Each row of a before or after table is a point. One or more steps were done to the points. Then noise was added and the rows were shuffled. The steps act on columns, c1 being the first. Name the steps. A step turns or swaps two columns, mirrors them in a line or flattens them onto one, adds a multiple of one to another, or multiplies or shifts one. Angles are multiples of 10 degrees, from the lower column toward the higher: turns from -170 to 170, lines from 10 to 170 but not 90. Use the fewest steps. Two steps may share a column if one is a turn and the other turns, adds or multiplies; they go together, in the order done. Otherwise the lowest column goes first.
In the rows, zero is written as 100.

Before (13 x 3)
102,106,135
96,63,106
118,134,78
74,79,95
137,34,100
113,96,64
130,51,91
135,70,93
109,96,137
41,74,157
68,93,100
116,55,64
142,59,85
After (13 x 3)
101,91,136
102,118,63
99,134,109
102,119,110
96,131,135
98,142,125
101,142,58
100,162,127
97,104,66
100,108,104
99,122,118
98,60,113
100,130,145
Steps: multiply c1 by 0; turn c2 and c3 by -160 degrees

Before (10 x 6)
98,141,135,73,132,112
99,126,110,103,91,130
81,128,149,84,120,125
99,66,98,101,115,110
79,117,153,89,138,97
88,87,95,135,107,91
108,70,117,91,104,97
112,125,142,123,75,131
163,106,125,121,80,103
93,86,100,99,91,85
After (10 x 6)
97,165,110,86,126,147
152,8,101,119,86,122
85,91,109,132,102,94
90,31,103,91,105,116
77,36,90,101,112,99
116,151,74,102,94,113
87,85,116,102,89,94
126,132,78,122,82,144
123,182,93,74,123,137
102,186,84,85,114,156
Steps: turn c1 and c2 by -40 degrees; multiply c2 by 2.5; turn c3 and c6 by 80 degrees; multiply c5 by 0.7

Before (12 x 9)
68,82,114,117,87,106,106,107,112
81,100,102,98,86,99,134,103,90
111,91,116,87,68,107,61,74,71
117,127,110,66,110,131,80,87,129
100,129,126,110,85,92,113,111,105
131,121,116,98,155,164,103,83,105
97,137,109,96,81,95,115,49,99
77,106,91,90,113,77,92,90,93
122,111,95,113,114,109,121,104,135
86,90,83,102,123,98,104,101,95
115,106,108,66,145,74,85,70,117
99,107,113,43,106,81,122,65,122
After (12 x 9)
197,82,110,120,87,101,108,108,88
45,106,116,63,142,76,106,66,89
155,105,97,91,112,77,116,90,107
57,113,134,110,114,112,74,103,100
124,136,98,96,72,92,90,55,89
32,128,124,64,110,131,111,87,86
113,133,104,112,86,89,88,111,74
127,107,118,44,97,79,82,64,84
190,100,93,96,86,101,75,106,100
31,91,71,85,61,105,138,79,91
141,90,95,100,123,97,101,95,117
16,121,103,97,155,164,82,75,86
Steps: turn c1 and c7 by -160 degrees; multiply c1 by 3; turn c3 and c9 by -100 degrees; turn c5 and c8 by -10 degrees

Before (13 x 14)
113,86,93,89,100,97,110,64,91,118,107,102,97,94
48,100,95,90,125,109,95,86,138,74,107,49,104,96
116,135,100,75,101,111,68,70,78,72,139,125,134,91
70,105,98,71,131,107,66,107,107,92,92,91,109,113
142,91,95,95,77,113,123,106,84,88,116,69,91,135
107,99,100,78,118,98,97,92,136,69,106,81,80,78
83,97,94,110,127,73,90,93,115,91,118,76,88,141
92,87,101,86,102,85,71,105,95,70,138,75,94,82
121,85,115,126,97,103,98,86,149,122,106,107,92,101
114,93,97,66,68,84,110,114,113,126,118,95,114,106
122,89,96,67,72,82,73,89,111,91,60,105,111,101
96,114,97,109,94,87,90,111,112,97,109,118,96,88
95,125,109,103,106,102,58,36,114,115,113,89,73,99
After (13 x 14)
84,93,105,113,180,74,95,94,120,87,117,118,86,143
121,73,102,68,15,81,73,87,109,93,57,95,110,102
140,77,104,93,31,118,124,109,96,93,115,139,92,138
111,68,109,88,101,95,107,56,85,119,111,104,97,93
46,100,105,92,178,109,99,85,152,76,108,139,104,94
95,133,102,112,82,88,94,116,103,97,110,78,96,90
119,61,86,122,91,103,93,82,144,123,103,72,89,104
107,96,103,77,159,97,99,91,142,68,107,104,80,85
93,70,99,84,109,86,69,105,99,69,137,126,93,80
72,109,103,69,194,104,69,114,108,91,88,109,105,114
111,82,100,64,5,83,109,116,116,122,117,103,111,102
95,162,92,102,115,99,59,17,111,114,112,102,71,99
116,189,98,71,103,113,67,63,75,74,140,88,135,95
Steps: multiply c2 by 2.5; multiply c3 by -1; multiply c5 by 3; multiply c8 by 1.3; mirror c9 and c12 in the line at 170 degrees

Before (9 x 20)
138,152,104,114,104,127,147,97,124,107,109,122,99,63,97,74,126,114,81,121
115,89,61,107,81,99,107,100,70,40,135,92,112,50,56,74,104,73,96,104
105,86,105,62,90,110,126,108,102,94,61,134,64,73,108,116,119,122,80,125
103,83,102,100,70,66,105,97,45,65,145,68,111,84,79,100,94,123,123,81
131,115,121,72,105,139,103,102,124,92,109,126,61,91,93,101,117,115,115,128
66,138,104,47,121,111,93,93,82,99,80,91,83,109,133,108,67,146,131,120
131,72,44,125,54,84,95,85,63,67,128,91,124,86,65,56,128,93,120,85
68,136,110,58,138,104,95,152,66,122,82,102,64,141,134,144,68,130,127,117
91,125,137,80,94,123,102,111,101,112,84,141,56,67,104,64,125,103,84,121
After (9 x 20)
67,55,103,47,122,60,92,94,83,99,79,101,135,109,133,133,97,147,74,36
131,94,121,73,105,162,103,102,124,91,109,116,143,91,93,84,107,114,102,59
105,138,105,62,90,130,126,108,102,93,61,133,117,74,108,87,122,122,141,99
103,113,102,100,71,57,104,97,45,65,145,67,106,84,78,106,98,123,68,137
114,120,61,108,81,118,107,99,70,39,134,89,87,50,55,88,77,74,99,111
131,133,44,125,54,147,95,85,63,67,127,83,92,87,64,59,69,93,65,148
91,75,137,81,95,177,102,112,101,112,84,143,127,67,105,63,75,103,139,52
138,34,104,114,104,177,147,98,124,106,109,111,89,63,97,67,84,115,122,17
68,57,110,59,138,36,95,152,65,121,82,112,148,142,135,145,131,131,88,40
Steps: add -0.3 times c1 to c12; multiply c2 by 2; turn c2 and c20 by -140 degrees; turn c16 and c17 by 70 degrees; add -1.5 times c16 to c6; multiply c19 by 1.3; turn c13 and c19 by -150 degrees

Before (12 x 32)
81,140,97,136,92,72,104,79,70,183,86,146,105,72,100,47,61,104,110,49,50,100,78,53,128,135,160,102,56,141,44,80
101,101,124,143,60,103,77,58,73,151,55,155,48,74,123,62,97,135,99,67,41,136,107,60,99,150,167,80,63,157,37,114
116,74,98,103,63,101,136,117,92,59,94,103,108,77,102,107,111,103,105,103,74,93,62,118,111,62,74,123,101,81,130,131
127,96,56,79,104,87,112,111,82,112,90,92,97,105,62,109,80,104,80,107,54,107,107,130,73,68,79,93,116,87,96,98
89,148,105,138,49,88,59,85,57,154,97,120,113,82,103,65,81,161,109,68,69,145,69,51,101,99,125,76,57,172,29,80
107,113,59,98,118,103,132,139,70,57,89,100,101,104,81,111,102,90,98,141,75,103,95,94,99,110,53,96,66,125,120,115
127,94,54,62,99,108,129,58,86,49,88,88,91,101,111,124,82,95,100,91,90,91,88,101,120,70,89,74,103,119,148,107
135,35,53,87,110,138,135,122,82,54,109,68,119,101,77,133,127,94,109,74,59,82,72,128,85,89,98,84,76,103,124,91
118,100,190,105,85,61,146,54,83,77,124,139,78,112,58,142,64,143,101,94,102,58,139,95,159,111,90,59,95,173,66,115
108,77,74,80,135,127,80,119,117,38,117,121,104,85,69,102,124,116,97,92,74,85,80,109,106,81,84,90,130,102,148,105
143,97,51,87,125,105,127,97,87,56,97,123,122,98,89,125,141,78,75,105,82,53,77,116,94,46,50,68,86,97,92,129
102,66,68,63,101,126,132,131,111,90,82,122,110,110,88,93,105,89,76,70,82,91,102,109,79,44,48,92,71,131,139,95
After (12 x 32)
82,101,189,106,88,39,148,54,85,101,124,140,80,112,56,139,65,142,99,93,136,55,142,96,157,110,91,76,27,81,67,115
102,112,57,97,117,106,136,137,69,101,91,102,101,103,81,111,103,89,99,140,89,104,92,94,102,111,51,77,81,61,121,117
75,149,106,136,49,80,58,84,57,100,98,117,115,77,106,66,82,160,111,69,85,144,74,50,98,99,125,69,40,46,28,81
104,96,49,88,127,109,130,96,88,101,95,126,118,94,89,126,139,78,75,105,130,53,75,114,92,49,49,53,104,88,89,129
129,76,94,104,64,99,135,114,93,97,95,101,107,78,102,106,110,103,104,104,83,94,63,116,109,61,73,82,116,103,130,131
88,140,99,136,90,60,104,79,71,100,88,143,107,71,98,48,63,102,113,50,53,100,75,53,127,134,159,71,71,51,46,79
99,95,55,63,99,114,130,58,87,101,87,90,88,101,111,125,82,95,102,90,123,89,85,101,122,65,88,67,81,101,148,106
109,38,52,89,110,160,134,122,85,98,110,69,120,102,79,134,126,96,110,73,103,84,68,127,85,92,96,44,99,75,122,89
95,67,66,65,101,142,132,132,113,100,84,122,109,107,87,91,106,90,75,71,94,91,100,108,80,44,49,84,75,68,138,98
99,78,75,82,137,143,81,120,115,102,116,125,104,86,69,102,122,114,98,89,92,85,82,109,108,80,85,72,93,130,149,106
84,100,121,144,63,106,74,57,74,102,58,155,50,74,123,62,94,134,101,68,71,135,106,59,97,151,168,47,51,51,39,114
110,95,57,79,103,83,115,112,84,104,90,91,99,105,61,109,79,104,81,105,88,110,108,131,75,68,79,50,109,115,96,96
Steps: turn c1 and c28 by -50 degrees; turn c21 and c28 by 50 degrees; multiply c6 by 1.6; multiply c10 by 0; turn c29 and c30 by 100 degrees

Before (13 x 64)
80,54,99,94,76,63,81,141,70,110,98,75,76,127,132,110,110,88,78,117,142,90,164,63,105,94,142,78,129,114,147,160,102,111,74,129,88,121,86,111,58,104,42,137,98,100,80,129,77,104,107,71,122,85,92,81,123,85,148,131,60,84,92,131
141,69,44,119,75,108,81,98,122,104,50,125,80,133,117,125,74,107,140,138,135,68,162,87,115,137,94,128,126,112,154,101,88,117,140,61,99,92,144,119,109,76,90,108,110,102,132,51,141,108,117,123,114,129,147,108,113,75,100,53,50,113,119,85
119,71,69,86,98,64,101,63,127,89,88,83,121,78,84,74,52,109,100,75,102,67,89,132,147,80,125,88,49,115,87,106,47,62,98,48,76,91,66,99,88,94,104,94,57,91,108,72,82,112,75,103,103,78,79,49,101,58,101,83,87,49,113,128
128,92,73,88,106,82,70,60,110,86,82,72,130,119,136,154,112,45,75,119,120,138,92,62,93,76,140,104,113,92,79,124,122,71,130,94,91,75,60,121,138,71,77,91,61,77,132,129,104,111,74,102,79,118,101,116,106,100,149,58,98,112,86,77
151,136,106,67,91,53,71,93,58,68,72,76,91,149,83,133,107,116,76,115,124,105,159,133,111,68,110,86,87,65,77,144,107,67,83,54,142,71,63,111,58,99,89,140,143,82,119,103,120,78,111,75,124,101,132,103,86,102,112,61,136,130,93,71
119,81,106,77,153,56,142,118,118,88,99,141,123,148,109,138,72,119,157,162,93,139,105,71,116,95,68,146,136,63,77,127,110,94,72,81,98,148,57,71,54,102,85,91,118,154,59,128,66,119,164,82,49,119,88,95,102,134,119,53,67,96,114,98
82,136,121,126,130,119,89,151,89,86,103,68,142,115,76,97,108,115,94,83,64,115,145,60,145,80,117,68,107,73,146,70,32,130,88,105,79,96,90,56,68,116,97,139,58,162,89,121,120,140,79,124,116,64,133,56,162,125,144,52,56,110,50,84
137,77,91,120,135,137,104,70,71,103,91,131,145,132,83,114,34,61,98,99,73,70,94,130,122,110,52,114,84,110,101,84,59,94,91,56,149,71,113,121,84,99,66,98,89,81,78,62,120,158,94,133,79,135,98,81,154,138,100,107,99,108,47,86
151,106,86,91,80,126,134,97,127,119,125,101,65,109,126,117,98,51,86,95,89,109,78,126,149,119,125,146,130,141,75,87,60,105,58,80,134,105,61,112,57,133,95,69,98,78,100,112,67,113,93,84,119,82,129,122,120,90,102,82,133,96,135,141
78,46,107,140,102,105,131,115,93,134,135,105,76,118,129,100,59,104,85,97,62,114,165,65,142,75,110,140,57,66,144,80,123,72,105,125,81,66,111,116,123,64,99,83,140,81,111,137,86,150,129,142,70,71,75,51,88,76,113,65,134,125,115,59
78,129,98,54,153,100,89,108,135,80,80,71,81,77,79,119,54,92,117,72,79,131,86,124,104,104,57,57,102,123,106,113,90,66,77,119,73,143,68,107,126,133,122,115,131,127,76,94,130,110,75,108,76,80,108,67,161,141,84,75,123,123,108,144
166,97,118,89,141,74,70,113,91,119,78,68,97,110,65,88,101,119,141,127,92,111,82,125,98,111,92,76,92,79,140,125,61,146,109,67,134,72,128,135,130,68,44,144,122,77,105,73,107,133,102,106,110,94,148,92,163,91,153,102,72,72,95,119
132,131,102,99,133,61,82,122,111,122,61,152,143,140,66,156,79,87,129,129,135,94,83,131,97,131,113,80,88,118,84,100,32,72,102,81,58,76,148,66,141,127,74,159,107,92,100,88,69,122,98,119,93,96,70,119,106,121,80,133,103,125,85,142
After (13 x 64)
138,129,90,115,133,138,103,70,70,102,91,131,146,131,83,105,32,61,100,78,74,69,94,129,118,110,52,114,85,110,100,82,58,94,91,88,150,71,112,121,85,99,68,98,63,81,77,61,120,157,92,135,77,134,98,80,154,138,101,99,98,106,47,86
118,142,105,114,153,53,141,118,118,88,102,140,123,147,108,84,73,118,159,151,95,140,106,74,117,95,65,144,135,62,76,126,110,94,71,74,98,148,57,71,54,101,84,92,65,153,59,130,66,119,177,81,49,121,86,94,101,133,120,118,66,97,113,98
130,139,74,97,105,84,71,63,111,86,79,71,130,119,134,63,111,46,77,105,121,139,92,62,94,77,141,104,114,92,80,123,124,69,129,130,89,76,62,124,136,71,79,91,70,78,135,128,104,111,115,102,79,119,102,119,104,102,147,56,97,108,87,77
78,89,98,57,151,100,89,107,134,80,78,71,81,78,81,67,53,93,116,90,79,132,87,123,104,104,56,57,101,122,105,113,89,67,79,83,73,141,70,109,126,133,120,117,143,130,76,92,129,112,104,106,76,82,107,63,160,142,82,67,122,114,107,144
151,106,85,98,80,128,131,96,127,118,127,102,66,110,128,83,96,52,87,87,91,111,75,129,149,117,128,144,129,141,74,85,60,103,57,93,135,108,62,112,59,133,94,70,85,77,99,111,66,115,109,85,118,82,129,122,120,91,100,83,136,97,134,140
122,104,67,84,100,63,99,64,126,91,90,84,119,78,86,139,52,108,100,44,103,69,88,132,148,81,123,89,49,113,87,107,48,60,98,112,76,93,67,100,88,95,103,95,56,93,109,72,82,113,96,102,104,77,79,48,99,59,101,72,85,63,116,126
133,113,102,88,134,59,82,125,108,122,62,153,144,142,68,37,78,86,128,118,135,92,83,135,97,131,113,81,87,119,82,100,33,74,102,85,59,74,148,66,142,124,75,158,76,93,101,89,69,123,71,120,95,95,72,120,108,119,79,118,101,118,86,142
79,142,100,85,75,62,82,141,71,113,99,77,75,129,134,123,111,89,78,125,140,89,166,64,104,94,142,78,129,114,147,160,101,109,73,118,89,122,84,112,58,106,42,140,112,100,80,127,75,103,82,69,121,85,90,81,122,84,148,124,61,89,95,132
165,96,119,87,140,76,71,114,94,119,78,66,97,112,65,108,100,122,141,115,93,111,84,125,100,111,92,75,91,79,141,126,61,147,109,63,135,74,128,135,130,68,45,143,72,77,106,75,108,132,101,104,110,93,150,93,163,91,154,105,73,82,95,121
152,95,105,87,94,54,73,93,59,66,70,75,92,151,82,50,106,118,74,102,122,104,159,135,110,67,112,88,85,62,72,143,107,68,85,40,144,72,61,110,58,101,89,141,78,82,121,102,117,80,137,74,123,101,132,100,84,103,112,84,137,122,93,71
79,141,109,162,101,103,134,115,93,135,134,107,77,116,129,136,56,106,87,119,64,114,163,65,144,73,109,139,58,66,143,81,123,72,104,77,83,66,112,118,124,63,101,84,140,84,112,137,87,149,148,142,74,69,73,50,86,74,111,100,134,118,117,58
140,140,41,142,76,107,81,98,123,104,50,123,78,131,117,100,73,105,140,121,135,64,162,86,114,136,94,127,128,114,152,98,89,118,140,72,102,93,143,120,109,75,90,111,56,103,133,51,141,109,146,122,114,130,148,108,112,74,99,83,51,111,118,87
83,69,119,140,127,119,88,152,90,86,102,69,137,115,76,78,111,115,93,75,63,114,144,61,146,83,117,70,107,72,147,66,31,133,87,139,77,94,90,57,69,115,96,139,95,163,86,119,120,141,125,123,120,64,131,56,162,124,146,55,56,107,51,83
Steps: turn c2 and c16 by -140 degrees; turn c51 and c60 by 50 degrees; add 0.5 times c51 to c4; turn c36 and c45 by 60 degrees; turn c20 and c45 by -30 degrees; multiply c62 by 0.7

Before (12 x 64)
72,97,124,132,65,47,70,95,110,52,123,79,93,121,95,113,61,116,99,65,59,115,121,132,72,99,49,166,75,100,78,73,115,96,68,112,86,94,86,104,146,93,113,116,91,81,96,146,91,126,130,80,108,93,104,67,94,75,92,94,144,145,101,101
116,109,112,113,47,82,100,144,70,110,103,78,115,140,92,114,62,142,98,94,106,23,95,87,111,119,98,74,62,108,135,158,79,139,74,84,143,54,62,145,98,90,103,75,128,86,125,47,110,115,119,80,97,32,118,81,158,125,85,92,73,48,92,124
83,96,46,91,90,61,112,89,95,116,118,68,122,119,144,67,187,114,122,111,89,131,67,56,157,66,61,110,99,73,81,89,97,63,114,108,117,121,107,108,50,92,133,89,66,114,114,122,133,69,56,158,81,74,87,89,91,54,139,76,113,124,134,129
76,115,81,97,98,81,110,88,92,58,119,110,84,121,137,37,159,156,147,110,126,112,63,77,155,111,39,147,73,54,74,91,110,73,116,135,88,110,126,114,92,77,129,109,100,122,125,114,144,57,93,127,111,57,111,45,57,63,107,93,103,107,111,119
62,79,102,126,71,84,70,107,67,72,111,109,76,89,104,109,49,127,88,58,89,104,123,115,65,104,72,127,98,96,104,76,119,64,41,116,98,79,109,66,114,88,115,115,116,98,116,161,104,124,161,76,51,76,53,42,84,87,91,103,105,127,84,75
97,121,86,94,42,118,77,110,96,104,100,65,124,115,76,108,66,112,129,96,116,99,120,75,118,160,113,61,56,124,136,145,98,120,102,96,130,98,35,142,102,92,113,83,124,89,124,49,113,108,95,122,142,95,94,103,187,125,107,130,59,58,79,101
42,88,122,129,105,96,97,99,113,61,121,82,58,118,92,80,83,89,87,54,86,91,93,125,42,91,48,137,98,84,81,51,107,60,50,99,118,62,135,63,118,118,115,126,117,72,98,138,110,91,135,74,96,108,48,86,78,78,125,72,117,134,92,90
86,119,108,121,88,71,103,147,91,45,88,85,67,95,128,97,94,141,101,61,74,141,90,134,53,94,63,124,82,95,103,79,118,74,63,99,151,97,104,120,149,83,107,113,129,71,104,174,90,121,142,63,69,96,82,60,88,103,114,83,119,103,118,91
83,101,52,80,77,106,114,132,97,64,103,117,118,95,137,91,165,85,116,124,111,102,58,101,150,107,34,136,81,47,81,116,92,76,114,138,107,130,106,102,36,124,125,123,111,143,104,75,132,79,42,173,136,82,114,65,98,57,95,81,86,133,121,117
100,93,115,67,70,113,115,117,91,86,77,60,104,128,86,162,87,92,97,100,125,45,97,73,103,131,124,58,75,109,107,116,115,99,107,111,98,100,68,119,103,90,123,66,134,73,138,79,126,129,139,97,106,84,142,108,152,116,95,122,75,52,89,103
95,89,124,112,101,61,82,111,114,73,107,55,86,112,88,123,71,144,84,71,87,119,117,107,44,107,103,174,83,58,122,65,67,56,95,57,121,84,75,56,122,113,113,126,108,101,89,136,89,156,132,82,83,98,92,90,87,82,126,67,126,81,75,100
120,107,109,99,79,94,104,117,73,105,81,57,98,157,86,121,34,159,109,109,87,66,123,83,125,143,149,42,46,90,138,126,121,147,70,101,103,90,70,151,91,111,110,73,118,67,101,78,107,114,106,133,106,89,115,77,195,111,118,103,94,77,63,93
After (12 x 64)
112,126,86,111,158,119,77,105,90,108,98,66,123,114,80,116,63,114,131,98,122,101,116,117,95,158,108,57,88,119,134,140,100,124,103,92,140,98,33,146,97,90,114,107,129,89,106,46,114,115,95,129,139,93,93,99,186,125,108,133,53,145,80,101
165,98,45,123,101,60,109,86,100,113,120,68,125,132,147,68,186,112,113,107,82,125,68,146,84,67,77,110,106,77,80,92,101,65,114,107,120,118,105,101,50,94,131,55,67,122,68,118,133,130,51,163,82,70,87,88,91,57,143,78,110,87,137,129
160,116,79,118,82,74,114,88,90,63,119,114,83,143,138,33,159,149,150,107,127,114,65,124,78,115,65,146,95,56,73,88,115,71,122,134,93,117,133,114,96,78,130,66,94,122,75,115,141,136,90,128,107,57,108,42,63,59,105,101,104,107,111,117
122,104,111,111,126,93,102,121,75,104,88,62,97,139,84,120,37,152,114,113,89,67,123,114,117,143,144,39,80,87,133,126,119,150,75,104,109,90,73,151,90,111,109,60,120,66,111,78,114,93,100,137,105,91,119,78,191,113,119,107,93,117,66,91
100,91,112,89,138,115,114,118,93,88,76,65,106,118,85,164,90,93,98,97,123,54,97,138,100,133,120,58,90,104,104,114,119,98,107,113,96,101,70,118,106,89,120,73,133,76,97,74,128,77,142,93,104,84,137,106,158,102,93,124,63,155,88,102
43,95,123,102,118,58,83,106,114,73,101,57,88,112,83,124,75,143,87,72,89,119,118,89,99,107,102,171,89,63,119,61,64,53,89,59,122,83,76,57,124,112,117,82,109,98,119,137,88,45,130,83,82,98,94,93,86,76,121,58,126,108,70,99
40,86,124,107,88,93,102,103,111,62,122,84,61,136,91,79,86,92,86,55,85,89,88,58,47,87,71,140,101,86,80,47,103,61,49,97,118,64,133,62,118,115,115,113,121,67,73,139,112,104,139,78,95,110,59,83,80,79,124,78,113,75,88,89
55,118,106,88,121,70,104,148,86,45,85,87,62,101,128,104,96,138,97,57,72,139,89,69,83,94,72,123,89,95,90,84,117,66,61,102,148,103,105,120,149,85,109,108,125,65,96,178,95,81,135,61,77,93,83,62,83,100,110,84,119,101,122,91
149,96,52,82,117,99,117,135,92,64,98,119,116,116,130,96,165,91,113,121,109,101,60,112,84,103,46,132,93,46,85,119,89,78,115,138,109,133,105,94,41,127,130,70,113,141,79,79,137,127,35,170,140,86,112,60,99,56,101,80,85,79,127,118
68,98,125,104,139,47,68,99,111,47,122,74,86,132,95,107,64,115,100,69,64,117,123,47,73,104,69,168,91,98,76,79,112,96,66,115,83,100,93,107,145,94,108,111,96,78,72,144,90,88,127,79,112,94,107,62,88,70,98,100,139,64,102,100
61,75,100,114,135,87,70,108,65,76,115,108,70,101,105,111,50,127,87,62,85,106,132,74,63,96,83,127,95,89,106,70,111,59,42,114,100,76,115,66,117,89,119,110,119,101,76,162,97,89,158,83,51,72,53,38,88,84,97,99,105,94,82,79
115,99,114,117,161,87,95,139,70,114,100,75,122,141,92,117,54,143,96,93,112,22,92,98,117,128,110,71,84,108,136,158,83,135,82,87,140,50,58,140,96,89,102,81,127,87,119,50,111,102,112,78,94,32,118,78,156,122,83,94,74,157,90,127
Steps: swap c1 and c25; mirror c4 and c24 in the line at 160 degrees; turn c5 and c50 by -160 degrees; turn c14 and c27 by 20 degrees; multiply c27 by 0.7; multiply c29 by 0.4; add 1 times c30 to c44; turn c47 and c62 by 140 degrees
